Rows are points. The points of each table are mixes of a few directions, plus a little noise. Count the directions of each table, and those that both share. Where both have some left over, give the other angles between the two spaces (their principal angles), to ten degrees, smallest first.

First, 4 rows:
[[-0.02  0.34]
 [-0.02  0.23]
 [-0.02  0.35]
 [ 0.07 -0.94]]
Second:
[[-0.26  0.39]
 [-0.28  0.41]
 [ 0.63 -0.94]
 [-0.18  0.27]
 [-0.17  0.25]
 [ 0.12 -0.17]
 [ 0.14 -0.21]]
Directions: first 1, second 1, shared 0; angles 30

First:
[[-0.31 -0.28  0.13]
 [-0.45 -0.42  0.18]
 [ 0.19  0.82  0.02]
 [ 0.58 -0.11 -0.32]]
Second (6 x 3):
[[-0.56  0.02  0.30]
 [ 0.39 -0.01 -0.21]
 [-0.06  0.00  0.03]
 [-0.88  0.03  0.46]
 [ 0.88 -0.03 -0.47]
 [ 0.23 -0.01 -0.12]]
Directions: first 2, second 1, shared 1

First:
[[ 0.58 -0.05  0.11 -0.15]
 [ 0.38 -0.04  0.07 -0.10]
 [ 0.91 -0.09  0.18 -0.24]
 [ 0.14 -0.01  0.03 -0.04]
 [-1.34  0.12 -0.27  0.35]
 [-0.76  0.07 -0.15  0.20]
 [ 0.08 -0.01  0.01 -0.02]]
Second (5 x 4):
[[-0.15  0.42  0.40 -1.14]
 [-0.03  0.08  0.07 -0.20]
 [ 0.43 -0.34 -0.24  0.76]
 [-0.01 -0.13 -0.14  0.39]
 [-0.25 -0.02 -0.10  0.20]]
Directions: first 1, second 2, shared 1

First:
[[-0.21 -0.15  0.67 -0.20 -0.06  0.10]
 [-0.86 -0.05  0.67  0.11 -0.32  0.20]
 [ 0.17  0.36 -0.49 -0.10 -0.10 -0.45]
 [ 0.97  0.25  0.25  0.06  1.03 -0.02]
 [-0.03 -0.33 -0.75  0.12 -0.36  0.16]
 [-0.40  0.59  0.12  0.27  0.06 -0.28]
 [ 0.28 -0.38 -0.55 -0.24 -0.32  0.02]
 [ 0.10 -0.31  0.08 -0.01  0.05  0.26]]
Second:
[[ 0.74  0.49  0.23  0.55 -0.20  0.63]
 [-0.70 -0.65  0.15 -0.22  0.10 -0.83]
 [-0.11 -0.01 -0.16 -0.19  0.06 -0.01]
 [ 0.24  0.45 -0.52 -0.32  0.07  0.57]
 [-0.29 -0.16 -0.17 -0.28  0.10 -0.20]
 [ 0.28  0.39 -0.33 -0.14  0.02  0.50]
 [-0.54 -0.24 -0.41 -0.60  0.20 -0.32]
 [ 0.29 -0.08  0.64  0.68 -0.20 -0.09]
 [ 0.10 -0.20  0.58  0.53 -0.15 -0.25]]
Directions: first 4, second 2, shared 0; angles 60, 60

First:
[[-0.28  0.28 -0.43 -0.10  0.96 -0.19 -0.08  0.95]
 [ 0.55 -0.25  0.24  0.11 -0.35  0.03  0.16 -0.18]
 [ 0.00 -0.60 -0.25 -0.05  0.07 -0.71 -0.12  0.52]
 [-0.22 -0.06  0.17  0.05 -0.83 -0.01  0.01 -0.80]
 [ 0.17  0.59 -0.09  0.25 -0.56 -0.36  0.42 -0.02]
 [ 0.47 -0.16 -0.02  0.15 -0.22 -0.41  0.21  0.26]
 [-0.52 -0.54 -0.07 -0.32  0.67  0.25 -0.53  0.12]
 [ 0.45  0.35  0.26  0.18 -0.42  0.30  0.30 -0.41]
 [-0.52  0.05 -0.14 -0.21  0.59  0.24 -0.29  0.14]
 [-0.09  0.35  0.30 -0.06  0.11  0.88 -0.05 -0.59]]
Second, 8 rows:
[[ 0.12  0.13 -0.15 -0.24  0.68 -0.02  0.35 -0.25]
 [-0.20 -0.20  0.17  0.29 -0.90 -0.03 -0.46  0.28]
 [-0.48 -0.32 -0.17 -0.18 -0.18 -0.46 -0.06 -0.37]
 [ 0.18  0.21 -0.28 -0.48  1.30 -0.08  0.67 -0.51]
 [ 0.39  0.29  0.05  0.00  0.49  0.31  0.22  0.13]
 [-0.16 -0.15  0.09  0.16 -0.55 -0.05 -0.28  0.15]
 [-0.35 -0.31  0.14  0.29 -1.08 -0.15 -0.53  0.22]
 [ 0.49  0.34  0.17  0.16  0.25  0.46  0.09  0.37]]
Directions: first 4, second 2, shared 1; angles 70

First (9 x 9):
[[-0.11  0.14 -0.10 -0.23  0.09 -0.13 -0.24  0.19 -0.07]
 [-0.26  0.16  0.26 -0.43  0.08 -0.56 -0.58  0.26 -0.01]
 [-0.05 -0.05  0.31 -0.04 -0.05 -0.25 -0.14 -0.03  0.08]
 [ 0.37 -0.67  0.79  0.89 -0.42  0.21  0.81 -0.82  0.40]
 [ 0.30  0.05 -0.99  0.36  0.09  1.02  0.71 -0.05 -0.22]
 [ 0.05 -0.23  0.46  0.19 -0.15 -0.16  0.09 -0.24  0.17]
 [-0.41  0.39  0.07 -0.75  0.21 -0.71 -0.91  0.55 -0.12]
 [ 0.04 -0.01 -0.09  0.05  0.00  0.12  0.09 -0.02 -0.01]
 [ 0.06  0.20 -0.70 -0.05  0.15  0.46  0.15  0.17 -0.21]]
Second, 9 rows:
[[ 0.94 -0.03 -0.35  0.00  0.14  0.44 -0.36  0.47 -0.21]
 [-0.06  0.13  0.12  0.29  0.57  0.04  0.16  0.39  0.26]
 [ 0.27  0.04  0.06  0.19  0.47  0.13  0.04  0.45  0.11]
 [-0.07 -0.33  0.30 -0.44 -0.37 -0.19  0.19 -0.25 -0.36]
 [-0.06 -0.21  0.02 -0.36 -0.98 -0.24 -0.31 -0.77 -0.24]
 [-0.83  0.47 -0.61  0.16  0.47  0.21  0.48  0.09  0.15]
 [-0.60 -0.23  1.00  0.09  0.08 -0.64  0.34 -0.21  0.32]
 [-0.38  0.16 -0.16  0.10 -0.54 -0.19 -0.29 -0.63  0.21]
 [ 0.80  0.01 -0.40 -0.02  0.17  0.44 -0.26  0.45 -0.22]]
Directions: first 2, second 4, shared 1; angles 90

First, 10 rows:
[[ 0.25 -0.67 -0.25 -0.30 -0.07 -0.22 -0.36  0.26  0.39 -0.16  0.26]
 [ 0.11  0.10  0.74 -0.19 -0.44  0.10 -0.07 -0.09 -0.66 -0.03  0.14]
 [ 0.03  0.22 -0.82  0.05  0.10 -0.31  0.07 -0.24  0.82  0.05  0.35]
 [-0.59 -0.19 -0.40  0.26  0.44  0.18 -0.15  0.53 -0.16  0.19 -0.49]
 [ 1.07 -0.40 -0.24 -0.35 -0.15 -0.28  0.07 -0.28  0.00 -0.02  0.05]
 [ 0.25 -0.19  0.84  0.30 -0.40  0.19  0.03 -0.02 -0.04 -0.50 -0.04]
 [-0.82  0.25 -0.05  0.10  0.36  0.10 -0.03  0.18  0.41  0.01  0.08]
 [ 0.11  0.37  0.26  0.07  0.63  0.29  0.60 -0.24 -0.40  0.21 -0.71]
 [-0.20  0.56  0.51 -0.20  0.62  0.28  0.54 -0.29 -0.38  0.26 -0.41]
 [-0.21 -0.04 -0.60  0.25 -1.08 -0.35 -0.69  0.20  0.01 -0.03  0.76]]
Second (11 x 11):
[[ 0.90  0.37 -0.44  0.08 -0.46 -0.03  0.07 -0.72  0.03  0.46 -0.15]
 [-0.16 -0.35  0.70  0.10 -0.09 -0.16 -0.31  0.39  0.19  0.28  0.13]
 [ 0.70  0.92 -0.63  0.47  0.10  0.41  1.12 -1.05 -0.27 -0.78 -0.58]
 [ 0.12 -0.23  0.91  0.04 -0.55  0.32 -0.50 -0.07  0.42  0.04  0.03]
 [ 0.48  0.03  0.02  0.14 -0.24 -0.28 -0.06 -0.15  0.06  0.59  0.00]
 [-0.68 -0.39  0.13 -0.45  0.05  0.19 -0.53  0.45  0.10 -0.22  0.26]
 [ 0.20 -0.09  0.17  0.10 -0.12 -0.23 -0.11  0.06  0.06  0.42  0.05]
 [-0.26 -0.14 -0.12 -0.16  0.13 -0.09 -0.13  0.25 -0.05  0.04  0.12]
 [-0.91 -0.35 -0.08 -0.43  0.39  0.09 -0.28  0.62 -0.08 -0.40  0.24]
 [ 0.32  0.31 -0.21  0.31  0.14 -0.11  0.51 -0.26 -0.15 -0.03 -0.20]
 [-0.72 -0.08 -0.46 -0.19  0.66 -0.11  0.23  0.48 -0.31 -0.41  0.09]]
Directions: first 6, second 4, shared 2; angles 50, 80
